Rows are points. Each copy is the shape, with its points in the same order, turned, moved and blurred by noise. Say if it was mirrored as well.

Shape:
| -.59 |  .05 |  .04 |
| -.41 | -.15 | -.14 |
|  .38 |  .08 |  .42 |
|  .10 | -.03 |  .47 |
|  .14 |  .30 | -.41 |
|  .09 |  .02 |  .03 |
| -.05 |  .07 |  .27 |
Copy 1, 7 rows:
| -.58 |  .12 |  .27 |
| -.56 | -.03 |  .03 |
|  .39 | -.16 |  .17 |
|  .18 | -.24 |  .32 |
| -.04 |  .28 | -.42 |
|  .02 | -.07 | -.04 |
|  .02 | -.04 |  .25 |
Copy 1 is: only turned
Copy 2:
| -.41 |  .21 |  .32 |
| -.41 |  .23 |  .02 |
|  .41 | -.05 | -.11 |
|  .34 |  .23 |  .06 |
| -.22 | -.44 | -.14 |
| -.04 | -.02 | -.09 |
|  .07 |  .05 |  .13 |
Copy 2 is: mirrored
Copy 3 (7 x 3):
| -.47 | -.29 |  .22 |
| -.34 | -.35 | -.15 |
|  .42 |  .23 |  .16 |
|  .30 |  .05 |  .36 |
| -.27 |  .42 | -.30 |
|  .06 |  .06 | -.03 |
|  .02 | -.02 |  .21 |
Copy 3 is: only turned
Copy 4 (7 x 3):
|  .23 | -.01 |  .46 |
| -.05 | -.19 |  .33 |
|  .28 |  .13 | -.58 |
|  .35 | -.11 | -.34 |
| -.33 |  .39 |  .01 |
| -.02 |  .09 | -.13 |
|  .26 | -.05 | -.17 |
Copy 4 is: only turned

Shape:
|  .14 | -.31 | -.14 | -.61 | -.03 |  .24 |
|  .12 |  .26 | -.20 |  .09 | -.01 | -.15 |
|  .02 | -.19 |  .18 |  .34 |  .05 |  .30 |
|  .24 |  .06 | -.24 |  .20 |  .08 |  .11 |
|  .32 | -.07 | -.26 |  .39 | -.07 |  .12 |
| -.74 |  .13 | -.20 |  .27 | -.04 |  .31 |
| -.08 | -.01 | -.05 | -.29 |  .26 |  .07 |
|  .38 |  .01 |  .13 |  .20 | -.07 | -.77 |
| -.38 | -.21 | -.23 |  .08 |  .21 |  .13 |
Copy 1, 9 rows:
|  .43 | -.27 | -.28 | -.21 | -.10 |  .37 |
| -.22 | -.20 |  .22 |  .26 | -.06 |  .04 |
|  .06 |  .24 |  .34 | -.32 | -.09 | -.13 |
| -.21 | -.11 |  .33 | -.05 | -.13 |  .18 |
| -.31 |  .00 |  .38 | -.14 | -.36 |  .13 |
| -.42 |  .24 | -.19 | -.19 |  .43 | -.30 |
|  .23 | -.10 |  .02 |  .08 |  .25 |  .19 |
|  .02 |  .15 |  .42 |  .78 | -.49 |  .09 |
| -.10 |  .27 | -.04 | -.13 |  .30 |  .17 |
Copy 1 is: mirrored
Copy 2:
|  .20 | -.31 | -.25 |  .05 | -.27 | -.45 |
| -.37 |  .11 |  .23 | -.14 | -.22 | -.08 |
|  .07 |  .11 | -.18 | -.27 |  .08 |  .29 |
| -.22 |  .11 |  .02 | -.11 | -.32 |  .14 |
| -.12 |  .40 |  .00 | -.08 | -.35 |  .22 |
|  .21 | -.31 |  .54 | -.60 | -.08 |  .34 |
| -.15 | -.42 | -.01 | -.04 | -.09 | -.11 |
| -.51 |  .46 |  .29 |  .34 |  .25 | -.17 |
|  .13 | -.34 |  .23 | -.06 | -.12 |  .29 |
Copy 2 is: only turned

Shape:
| -.15 | -.03 | -.24 |  .15 |  .14 | -.28 |  .34 | -.22 | -.09 |
|  .06 | -.24 |  .11 |  .04 |  .25 |  .22 |  .14 |  .26 |  .12 |
| -.12 |  .38 | -.17 |  .27 | -.14 |  .11 | -.11 | -.12 | -.21 |
|  .27 |  .13 |  .32 |  .10 | -.25 | -.11 | -.42 |  .23 |  .33 |
| -.18 | -.07 |  .26 | -.42 |  .25 |  .18 | -.03 |  .20 |  .13 |
|  .40 | -.45 |  .34 | -.05 |  .53 |  .38 | -.27 |  .16 | -.17 |
|  .53 | -.04 | -.57 |  .04 | -.06 | -.06 |  .14 | -.16 |  .51 |
|  .35 |  .28 |  .14 |  .20 | -.01 |  .23 | -.18 |  .02 |  .03 |
|  .07 |  .04 |  .41 | -.25 | -.14 |  .04 | -.15 | -.06 |  .05 |
|  .11 | -.44 |  .35 | -.39 | -.42 | -.35 |  .08 | -.34 | -.08 |
| -.41 | -.21 |  .34 |  .06 | -.34 |  .48 | -.16 | -.13 |  .01 |
| -.07 |  .04 | -.32 | -.13 |  .05 |  .21 | -.12 |  .14 |  .00 |
|  .60 |  .22 |  .05 | -.31 |  .37 | -.17 |  .00 |  .07 |  .16 |
|  .08 | -.08 | -.26 | -.26 |  .29 | -.21 | -.28 | -.50 |  .30 |
Copy 1, 14 rows:
| -.12 | -.13 |  .39 |  .04 |  .21 |  .14 |  .34 | -.09 |  .03 |
|  .35 | -.08 |  .09 | -.11 | -.08 |  .20 | -.17 |  .04 |  .34 |
| -.26 | -.15 | -.08 | -.36 | -.01 | -.25 |  .23 |  .11 | -.07 |
|  .06 |  .01 | -.01 | -.04 | -.18 | -.52 | -.60 |  .02 | -.01 |
|  .53 | -.08 | -.08 | -.17 |  .27 | -.04 | -.18 | -.28 |  .36 |
|  .69 |  .24 | -.14 | -.20 |  .00 |  .44 | -.42 |  .27 |  .02 |
| -.14 | -.46 |  .03 |  .37 | -.44 |  .22 | -.08 | -.36 | -.25 |
|  .06 | -.15 | -.04 | -.39 | -.24 | -.13 | -.25 |  .12 | -.20 |
|  .19 |  .08 |  .03 | -.31 |  .20 | -.19 | -.38 | -.27 |  .00 |
| -.21 |  .41 |  .28 | -.07 |  .47 |  .07 | -.47 | -.56 | -.05 |
|  .05 |  .48 | -.07 | -.56 | -.08 | -.20 | -.01 | -.28 |  .38 |
|  .07 | -.24 | -.30 | -.06 |  .05 |  .00 |  .10 | -.09 |  .22 |
|  .40 | -.50 |  .11 |  .05 |  .15 |  .10 | -.45 | -.09 | -.35 |
|  .28 | -.01 | -.07 |  .33 |  .09 | -.01 |  .19 | -.44 | -.45 |
Copy 1 is: only turned
Copy 2 (14 x 9):
|  .17 | -.27 | -.31 |  .19 |  .16 |  .04 |  .28 | -.05 |  .21 |
| -.14 |  .07 |  .21 | -.03 | -.22 |  .23 |  .15 |  .13 |  .02 |
| -.20 |  .01 | -.27 |  .28 |  .24 | -.31 | -.22 | -.16 | -.03 |
| -.06 | -.19 |  .13 | -.31 | -.27 | -.02 | -.62 | -.22 | -.10 |
|  .07 | -.10 |  .53 |  .08 | -.09 |  .00 |  .01 |  .29 | -.11 |
| -.43 |  .08 |  .54 | -.33 |  .19 |  .53 |  .02 |  .22 | -.09 |
|  .10 | -.19 | -.21 | -.27 | -.21 |  .04 |  .34 | -.69 | -.31 |
| -.31 | -.01 |  .00 |  .03 |  .04 |  .10 | -.33 | -.25 | -.28 |
|  .10 | -.16 |  .43 |  .08 |  .05 |  .07 | -.39 | -.12 | -.03 |
|  .37 | -.47 |  .52 |  .05 |  .20 |  .23 | -.16 | -.45 |  .48 |
|  .18 |  .50 |  .37 |  .22 |  .12 | -.07 | -.38 | -.06 |  .28 |
| -.14 |  .02 |  .14 |  .01 |  .04 | -.32 |  .16 | -.07 | -.09 |
| -.19 | -.61 |  .19 | -.11 | -.08 |  .25 |  .05 | -.13 | -.49 |
|  .43 | -.30 |  .08 | -.35 |  .38 | -.07 |  .17 | -.17 | -.32 |
Copy 2 is: only turned
Copy 3, 14 rows:
|  .01 | -.28 | -.27 | -.34 | -.14 | -.04 | -.36 | -.12 |  .02 |
|  .09 |  .17 |  .15 | -.26 |  .35 |  .16 | -.13 |  .15 |  .09 |
|  .16 | -.16 |  .07 | -.04 | -.41 | -.29 |  .15 | -.01 |  .13 |
|  .01 |  .05 |  .47 |  .37 |  .30 | -.12 |  .12 | -.40 |  .10 |
| -.02 |  .12 |  .04 | -.19 |  .37 |  .30 |  .27 |  .03 | -.28 |
|  .27 |  .13 |  .11 |  .07 |  .81 | -.05 | -.04 |  .56 | -.01 |
|  .63 |  .00 |  .26 |  .00 | -.08 |  .09 | -.66 | -.41 | -.13 |
|  .35 | -.14 |  .40 |  .09 |  .11 | -.19 |  .13 |  .00 |  .16 |
| -.09 | -.17 |  .31 |  .06 |  .30 | -.07 |  .19 | -.09 | -.30 |
| -.46 | -.39 |  .24 |  .08 |  .29 | -.13 | -.39 | -.09 | -.64 |
| -.28 |  .29 |  .38 | -.30 |  .03 | -.44 |  .24 |  .13 | -.32 |
|  .24 |  .19 | -.01 |  .00 | -.15 |  .12 |  .03 |  .08 | -.13 |
|  .50 | -.39 |  .10 |  .18 |  .44 |  .36 | -.06 | -.17 | -.06 |
|  .43 | -.05 | -.32 |  .05 |  .24 | -.17 | -.20 | -.39 | -.49 |
Copy 3 is: mirrored
Copy 4, 14 rows:
| -.22 | -.28 |  .02 | -.31 |  .11 |  .15 |  .06 | -.20 | -.14 |
| -.13 |  .12 |  .15 | -.04 |  .09 | -.21 | -.18 |  .39 | -.02 |
| -.14 | -.28 |  .03 |  .32 | -.10 |  .38 | -.07 | -.14 |  .21 |
|  .37 |  .32 | -.14 |  .32 | -.14 | -.09 |  .25 |  .16 |  .39 |
| -.36 |  .02 |  .03 |  .06 | -.15 | -.55 | -.02 |  .30 |  .21 |
| -.36 |  .53 | -.06 | -.14 | -.17 | -.01 | -.29 |  .77 |  .17 |
|  .43 | -.40 |  .02 | -.48 |  .27 |  .16 |  .07 |  .29 |  .43 |
|  .11 |  .14 |  .00 |  .18 | -.17 |  .18 | -.26 |  .13 |  .46 |
| -.01 |  .08 | -.20 |  .11 | -.42 | -.26 |  .02 |  .13 |  .23 |
|  .10 | -.10 | -.41 | -.33 | -.69 | -.23 |  .33 |  .13 | -.22 |
| -.09 | -.22 | -.37 |  .57 | -.28 | -.20 | -.20 |  .34 | -.20 |
| -.25 | -.32 |  .16 |  .14 |  .03 |  .03 |  .08 |  .35 |  .28 |
| -.04 |  .21 |  .16 | -.47 | -.15 | -.11 |  .01 |  .11 |  .67 |
| -.26 | -.28 | -.51 | -.40 |  .13 | -.01 |  .22 |  .18 |  .48 |
Copy 4 is: only turned

Shape (14 x 11):
| -.32 | -.37 | -.26 | -.38 |  .04 | -.19 | -.12 |  .19 |  .05 | -.09 | -.13 |
|  .12 | -.10 |  .26 | -.01 | -.10 | -.04 |  .05 |  .41 | -.24 | -.46 |  .16 |
|  .28 |  .05 | -.01 |  .14 | -.47 | -.02 | -.17 | -.25 | -.13 | -.10 | -.05 |
|  .12 |  .03 |  .21 |  .09 | -.49 |  .23 |  .05 | -.19 | -.12 |  .45 |  .18 |
|  .25 | -.24 |  .31 | -.25 | -.09 | -.15 | -.09 |  .46 |  .31 | -.26 | -.16 |
|  .18 |  .42 |  .14 |  .02 | -.50 |  .37 |  .21 | -.06 | -.23 |  .27 | -.22 |
| -.22 | -.51 |  .02 | -.23 |  .44 | -.42 |  .26 | -.12 |  .28 | -.07 | -.01 |
|  .18 |  .34 |  .28 |  .31 | -.19 |  .25 | -.16 | -.06 | -.27 |  .10 | -.32 |
| -.16 | -.26 | -.20 | -.32 |  .27 |  .01 |  .12 | -.01 |  .03 | -.08 |  .12 |
|  .13 |  .60 |  .03 |  .14 | -.36 |  .02 |  .03 | -.02 |  .10 |  .09 |  .10 |
| -.52 | -.37 |  .02 | -.38 |  .24 |  .21 | -.11 | -.24 |  .36 | -.28 |  .10 |
|  .19 | -.27 | -.05 | -.51 |  .38 | -.01 | -.15 |  .01 |  .11 | -.18 |  .10 |
|  .24 | -.40 | -.16 | -.01 |  .08 |  .11 |  .18 |  .32 |  .28 | -.44 | -.10 |
| -.19 | -.35 |  .01 | -.63 |  .14 | -.11 |  .22 | -.24 |  .14 | -.42 | -.10 |
Copy 1 (14 x 11):
| -.04 |  .11 |  .04 | -.17 | -.14 |  .13 | -.06 | -.33 |  .07 |  .21 |  .53 |
|  .22 | -.37 |  .00 |  .38 | -.04 |  .26 |  .02 |  .12 |  .36 |  .14 |  .11 |
| -.14 |  .12 | -.02 |  .20 |  .17 | -.04 |  .28 |  .38 |  .06 | -.25 | -.04 |
|  .12 |  .33 | -.15 |  .36 | -.27 | -.29 |  .08 |  .49 | -.18 | -.12 | -.12 |
| -.08 | -.23 | -.20 |  .27 | -.19 |  .25 |  .45 | -.17 |  .20 |  .46 |  .12 |
|  .13 |  .04 | -.43 |  .14 | -.20 |  .03 |  .08 |  .63 | -.39 | -.26 | -.15 |
|  .10 | -.18 |  .15 | -.28 | -.06 | -.45 |  .05 | -.48 |  .09 |  .53 |  .24 |
| -.17 | -.06 | -.58 |  .09 | -.04 | -.06 | -.01 |  .59 |  .13 | -.17 | -.19 |
|  .23 | -.08 |  .04 | -.14 | -.15 | -.14 | -.09 | -.40 |  .05 |  .02 |  .25 |
|  .42 |  .22 | -.44 |  .07 |  .11 |  .03 |  .32 |  .48 |  .01 | -.13 | -.10 |
|  .03 |  .22 |  .03 | -.13 |  .03 | -.02 | -.32 | -.72 | -.03 |  .25 | -.08 |
|  .06 | -.16 | -.15 |  .12 | -.13 | -.14 |  .14 | -.65 |  .16 | -.04 |  .22 |
|  .03 | -.29 |  .18 | -.16 | -.32 |  .25 |  .34 | -.25 |  .31 |  .13 | -.07 |
|  .02 | -.27 |  .16 | -.05 |  .20 | -.05 | -.03 | -.60 | -.29 |  .22 |  .19 |
Copy 1 is: mirrored
Copy 2:
| -.29 | -.09 | -.06 | -.04 | -.22 | -.04 | -.33 | -.12 | -.40 | -.23 | -.53 |
| -.08 |  .12 | -.28 | -.21 |  .12 |  .20 | -.41 | -.01 | -.17 |  .47 | -.16 |
|  .06 | -.05 | -.13 | -.14 |  .36 |  .27 |  .09 | -.29 |  .20 | -.11 | -.05 |
|  .42 |  .02 |  .21 | -.03 | -.15 |  .45 |  .13 | -.22 |  .11 | -.03 |  .19 |
| -.07 | -.13 |  .05 | -.58 |  .08 | -.04 | -.56 | -.37 | -.37 |  .31 | -.22 |
|  .09 |  .20 |  .29 | -.21 |  .06 |  .57 | -.12 | -.01 |  .43 | -.17 |  .26 |
|  .13 | -.32 |  .04 | -.16 | -.06 | -.25 | -.41 |  .16 | -.84 | -.26 | -.34 |
|  .13 |  .28 | -.25 | -.49 |  .09 |  .25 | -.05 |  .03 |  .29 | -.16 |  .30 |
| -.14 | -.36 | -.05 |  .02 | -.25 |  .06 | -.40 |  .20 | -.43 | -.17 | -.26 |
|  .24 | -.05 |  .21 | -.15 |  .12 |  .03 | -.17 |  .09 |  .55 |  .00 |  .05 |
|  .12 | -.63 | -.31 | -.35 | -.35 |  .24 | -.39 |  .07 | -.38 | -.32 | -.72 |
| -.24 | -.57 | -.27 | -.10 | -.14 |  .09 | -.54 | -.07 | -.47 | -.14 | -.11 |
| -.39 | -.32 |  .05 | -.50 |  .11 |  .04 | -.18 |  .13 | -.51 |  .28 | -.19 |
| -.11 | -.47 | -.03 | -.09 |  .14 |  .26 | -.55 |  .16 | -.55 | -.29 | -.55 |
Copy 2 is: mirrored
